Rows are points. Each copy is the shape, with its points in the same order, turned, moved and blurred by noise. Some copies are also mirrored. Which?

Shape (9 x 3):
-0.235, -0.105, -0.154
-0.094, 0.042, -0.209
0.058, -0.031, -0.034
0.107, -0.108, 0.188
0.113, -0.014, 0.013
-0.137, 0.050, 0.130
-0.285, 0.086, -0.166
0.322, -0.211, -0.001
-0.041, -0.236, 0.026
Copy 1, 9 rows:
0.304, -0.137, 0.309
0.112, -0.263, 0.177
0.034, -0.042, 0.015
0.088, 0.150, 0.004
0.036, -0.002, 0.003
-0.014, 0.043, 0.277
0.110, -0.171, 0.377
0.139, 0.060, -0.251
0.262, 0.046, 0.056
Copy 1 is: only turned
Copy 2:
-0.042, -0.147, -0.292
0.121, -0.072, -0.187
0.016, -0.011, 0.012
-0.190, 0.035, 0.121
0.007, 0.008, 0.062
-0.115, 0.132, -0.145
0.066, 0.014, -0.384
-0.047, -0.178, 0.308
-0.162, -0.146, -0.058
Copy 2 is: only turned
Copy 3, 9 rows:
-0.155, -0.052, 0.293
-0.219, 0.109, 0.167
-0.108, 0.002, -0.017
0.080, -0.123, -0.119
-0.067, 0.006, -0.092
0.120, 0.054, 0.119
-0.118, 0.138, 0.342
-0.180, -0.169, -0.294
-0.067, -0.220, 0.066
Copy 3 is: only turned

Shape:
0.071, -0.190, -0.138, 0.074
0.030, -0.339, -0.066, 0.058
-0.017, -0.240, -0.155, 0.139
-0.076, 0.119, -0.070, -0.082
-0.058, 0.041, 0.296, 0.075
0.072, 0.093, 0.313, -0.023
0.069, -0.090, -0.240, 0.209
0.088, 0.136, -0.031, -0.024
Copy 1 (8 x 4):
0.102, 0.092, 0.119, -0.253
0.254, 0.157, 0.055, -0.241
0.165, 0.199, 0.152, -0.270
-0.211, 0.160, -0.042, -0.147
-0.011, 0.263, -0.023, 0.231
-0.024, 0.111, -0.107, 0.237
-0.016, 0.135, 0.303, -0.259
-0.182, 0.035, 0.033, -0.060
Copy 1 is: only turned
Copy 2 (8 x 4):
-0.072, -0.007, 0.027, -0.216
-0.128, -0.114, -0.097, -0.223
-0.081, -0.122, 0.056, -0.248
0.062, 0.049, 0.169, 0.106
0.315, -0.093, -0.117, 0.073
0.304, 0.066, -0.163, 0.111
-0.003, 0.007, 0.178, -0.308
0.132, 0.170, 0.104, 0.013
Copy 2 is: mirrored
